Each point is reached from the start by the listed moves, each made 0, 1 or 2 times, or once backwards (-1), plus a little noise. Say if it took an odd or an even number of moves. Then give how often each move was made.
(in the rows, 128 means zero)

Moves:
(1): [126 107 120 118 148]
(2): [131 131 138  78 118]
Start: [122 138 141 132 124]
Points:
[123 132 134 184 135] -> odd (0, -1)
[125 153 138 185 114] -> even (-1, -1)
[121 114 136 120 141] -> odd (1, 0)
[124  97 149  16 142] -> even (2, 2)

Moves:
(1): [131 146 139  90 121 133 122 113 137 111 118 140  99]
(2): [127 135 123 131 125 159 145 119 145 115 113 123 119]
(3): [139 140 143 142 107 131 123 137 127 131 108 110 145]
(4): [135 123 122 128 124 118 145 127 127 126 138 125 129]
(5): [119 159 141 130 145 132 110 120 139 140 133 116 144]
(6): [103 127 126 141 124 119 135 133 136 151 142 114 105]
(7): [128 115 124 105 120 126 131 129 143 131 135 125 143]
(8): [135 121 121 123 129 129 120 120 137 139 122 141 122]
(9): [128 151 135 100 119 111 144 138 127 142 116 139 136]
(10): [112 115 150 119 146 126 124 130 104 131 108 128 123]
(11): [146 134 115 120 120 138 121 149 116 131 128 111 118]
Start: [123 135 125 120 154 122 121 119 131 130 137 127 140]
Points:
[102 149 161  87 188 106  56  68 132 150 135 144  44] -> odd (2, -1, 0, 1, 1, 1, -1, 2, -1, 1, 0)
[ 78  86 191  13 121  96 152  92 138 113  90 141  91] -> odd (2, 0, 1, 1, -1, 1, 2, 0, 0, 2, -1)
[145 146  93 121  84 128 163 123 183 163 108 137 107] -> even (0, 1, 1, 0, -1, 1, 0, 2, 1, -1, 0)
[ 96  91 120  34 118  98 102 178 113 174 151  91  61] -> odd (1, -1, 0, -1, -1, 2, 2, 0, 0, 1, 2)
[188 121  71  30 154 113  90  90 178 109 216 134 154] -> odd (1, -1, -1, 2, 1, -1, 2, 1, -1, -1, 1)
[122 249 173 135  95 137 155  81 190 101 119  86 105] -> odd (2, 1, 2, 2, 1, 1, -1, -1, 0, -1, -1)

Moves:
(1): [130 127 127 134 136 127 129 132 141 126 127 130 128 130 126 134 127 129
 133 133 131 128 128 130 130]
(2): [132 137 124 135 127 136 125 125 130 139 126 130 129 136 125 127 126 130
 135 128 129 133 129 127 127]
(3): [125 128 120 129 135 123 132 130 126 133 131 129 135 124 126 131 134 125
 125 123 131 135 128 126 129]
(4): [112 142 137 123 120 125 126 132 134 136 134 129 126 122 136 130 123 132
 139 138 129 122 124 128 128]
(5): [128 135 126 120 135 126 139 136 130 128 123 124 122 130 135 133 138 127
 141 120 137 112 126 126 127]
(6): [135 130 140 138 128 128 125 141 139 126 125 129 122 133 126 120 135 131
 125 128 128 132 128 130 132]
(7): [114 127 129 135 128 128 133 121 133 144 113 125 128 124 122 121 124 123
 123 138 136 127 123 125 123]
(8): [122 122 122 130 130 131 122 126 126 134 127 128 127 121 128 128 132 130
 131 126 133 132 130 130 126]
(9): [130 117 138 143 132 118 133 121 121 134 133 132 122 119 117 125 127 121
 129 117 131 127 129 132 120]
(10): [129 126 130 126 126 130 130 129 129 133 134 125 118 127 133 130 116 125
 132 122 126 128 128 126 130]
(11): [118 128 132 143 126 130 118 123 126 119 129 123 135 131 131 136 121 136
 128 135 127 137 113 129 126]
(12): [124 135 130 126 135 124 132 128 122 124 131 118 135 130 140 125 126 128
 143 126 129 136 131 135 131]
(13): [122 120 117 139 127 122 120 132 130 133 120 115 134 130 123 133 142 127
 117 126 133 121 136 127 126]
(14): [131 119 124 134 123 122 142 139 120 126 130 134 112 125 130 123 131 128
 124 139 130 128 129 126 127]
(15): [128 133 128 134 134 128 130 130 128 123 128 127 127 121 124 132 123 130
 135 118 134 133 129 127 128]
(16): [129 136 128 121 132 126 128 135 123 131 129 128 125 131 134 116 128 129
 126 126 121 121 127 135 133]
(17): [139 119 135 120 131 104 139 133 129 136 125 128 124 119 117 128 132 130
 127 126 135 124 114 116 127]
(18): [127 122 123 124 130 136 132 119 129 126 125 142 126 128 130 131 128 149
 125 121 144 118 140 128 132]
(19): [127 125 122 131 126 121 122 136 123 122 128 134 130 119 140 121 132 130
 129 128 125 126 136 116 128]
(20): [133 135 123 128 120 132 132 131 121 131 117 123 135 125 130 139 122 123
 129 132 127 135 136 137 146]
(21): [133 125 124 130 134 137 134 129 127 127 137 127 122 117 126 124 123 133
 132 132 132 122 140 126 133]
(22): [138 133 130 122 120 140 137 120 140 142 125 133 136 128 123 115 121 135
 123 117 116 124 124 141 121]
(23): [127 128 119 136 132 125 120 129 137 132 130 129 134 123 122 115 134 119
 124 125 140 123 123 133 129]
(24): [128 112 131 122 120 136 132 126 134 126 130 131 138 139 121 126 122 132
 131 118 130 138 123 131 130]
Start: [119 124 128 128 138 128 129 134 127 132 133 127 120 127 122 121 132 126
 123 122 117 114 133 125 139]
Points:
[158  78 121 133 140 135 172 144 175 181 110  95 126 127  78 125 108 142
 101 125 134 121 110 126 171] -> odd (1, 0, 1, -1, 0, 1, 1, 0, -1, 2, 1, 0, 1, 0, -1, 0, 2, 0, -1, 1, 2, 1, 0, 1)
[ 81 152 149 152 112 162 111 103 249 230 110 165 169 150  87  67 111 192
  97 118 165  94  58 126 123] -> odd (0, 2, 2, 2, 0, 2, 2, -1, -1, 1, 2, -1, 0, -1, -1, 0, 1, 2, 0, -1, 0, 2, 2, 1)
[ 77  94 136 179 142 107 105 122  91 129 207 166  79  78 147  98 120 172
 160 115 169 108 162 110 128] -> even (-1, 1, 0, 2, -1, 0, -1, 1, 2, 1, 1, 1, 0, 1, 0, 0, 0, 2, 1, -1, 1, -1, 1, 0)

Moves:
(1): [112 153 120 114 133 116 127 136 117 112 141 130 140 114 128 127 140 126
 145 127 130 116 122 114 122 128 136]
(2): [130 121 132 127 115 118 129 127 130 136 128 148 124 125 124 110 116 122
 122 131 122 109 120 118 137 132 117]
(3): [134 129 129 137 113 119 117 137 137 126 130 115 122 132 121 132 120 133
 125 120 130 124 127 127 147 108 142]
(4): [130 130 127 132 140 131 133 132 132 125 113 119 120 124 127 130 123 124
 132 130 135 118 131 133 124 142 125]
(5): [119 126 142 121 121 130 121 138 122 124 124 125 135 126 123 130 132 126
 127 138 121 139 114 134 124 129 127]
(6): [124 118 123 143 134 123 125 143 125 114 121 122 132 126 130 114 124 125
 135 117 114 135 130 129 113 143 108]
(7): [141 123 124 133 129 127 137 129 134 128 124 131 119 111 135 130 134 118
 131 115 128 139 117 126 138 133 130]
(8): [131 136 132 126 123 130 137 134 125 125 127 125 130 117 128 131 127 122
 119 119 130 124 139 124 121 122 119]
(9): [116 136 124 114 141 126 114 120 112 135 116 123 108 133 129 112 128 121
 131 127 124 130 123 128 129 126 122]
(10): [149 129 135 126 135 146 123 130 124 106 135 132 130 131 141 128 115 106
 125 127 141 119 123 154 131 114 133]
(11): [141 143 128 126 130 134 122 127 117 134 122 134 124 136 127 118 128 143
 141 102 130 132 127 139 131 128 129]
(12): [131 129 132 135 132 131 126 122 120 123 122 128 121 127 122 141 130 132
 125 123 125 124 135 125 136 129 135]
(13): [114 131 128 135 123 138 132 120 133 133 137 119 117 128 123 122 126 124
 125 132 145 133 128 142 116 133 120]
(14): [143 120 118 120 125 126 139 126 126 125 122 120 110 134 110 127 131 130
 134 135 135 142 130 123 128 130 150]
(15): [121 129 137 126 127 124 125 118 136 132 139 128 127 123 130 134 122 114
 139 128 125 134 134 131 127 123 126]
(16): [129 134 137 133 131 129 121 133 133 130 152 127 131 124 123 128 134 128
 134 121 136 113 127 121 116 137 125]
(17): [132 125 140 139 136 127 119 128 120 132 134 124 128 121 147 124 117 126
 137 156 124 137 138 116 139 123 141]
(18): [127 137 139 122 130 119 131 110 123 122 108 117 123 144 120 125 118 131
 148 131 152 115 123 115 130 120 109]
(19): [138 123 126 117 130 143 130 133 138 127 110 121 118 120 118 127 129 132
 129 121 116 107 125 136 130 125 121]
(20): [131 127 134 139 133 137 128 136 110 135 120 133 127 122 115 129 139 105
 135 131 126 139 123 126 139 117 121]
(21): [120 126 118 131 141 146 136 126 143 123 134 135 127 151 124 145 125 123
 131 138 120 127 128 119 111 122 136]
(22): [134 135 119 136 138 125 123 112 124 120 139 117 132 127 127 131 133 129
 121 129 124 130 123 124 125 136 126]
(23): [128 131 138 125 106 131 114 119 139 130 115 127 145 140 146 127 131 118
 141 135 110 121 142 139 156 127 133]
(24): [132 118 150 116 137 126 148 131 114 136 137 135 110 131 128 133 117 133
 138 121 114 124 130 127 126 136 127]
Start: [130 136 139 144 131 122 117 129 132 121 128 135 130 113 132 128 125 133
 126 144 132 116 134 141 127 138 129]
Points:
[140 204 117  91 209 196 106 100  51 139  97 186  65  82  98  61 138  58
 140 118 117  89  19 173 124 114  55] -> even (1, 2, -1, 0, 1, -1, 1, 0, 2, 1, 2, -1, 1, -1, 0, -1, 0, 0, 2, 2, 1, 2, -1, 0)
[114 189 166 120 164 181  73  46  54  54 111  94  92 172 137 108 112  15
 206 208 143 125 179 170 133 105 137] -> even (1, 0, -1, -1, 0, 1, -1, 1, 2, 2, 0, 2, 2, 2, 1, 0, 1, 1, 0, 1, 1, 1, 2, 0)
[ 82 151 197 174 142  35  73 183  87 117 217 148 178  23 167  95 123  84
 222 150  31 132 107  41 135 143  95] -> odd (2, 1, 1, -1, 1, 2, 1, 0, 0, -1, 0, -1, -1, -1, 2, 1, 2, 0, 0, 1, 0, 1, 0, 1)
[104 166 166 168 207 113 124  82  77  96 109 118  32 146  93 113  67  56
 166  92 184  90  74 131  98 129  29] -> odd (0, 1, 1, 1, 0, 1, 1, 0, 2, 1, 0, 1, 1, -1, 1, 0, -1, 2, -1, 1, 1, 1, -1, 1)
[160 151 193 126  77 133  64  86 140 109  99 132 126   7 174 104 109  44
 147 207 107  98  96 175 244 106 148] -> even (1, 2, 0, 0, 2, -1, 2, 0, 0, 1, 0, 1, 1, 0, 2, -1, 2, 0, 2, 0, -1, 1, 1, -1)
[185 201 160 135 146 176 164 132  38  81 231 195  74 119 126 142  99  73
 123 133 122 131  95 144 149  87 216] -> odd (2, 2, 1, -1, 1, -1, 1, 2, 0, 2, 2, 1, 2, 1, -1, -1, 1, -1, -1, 1, 2, 2, 0, 2)
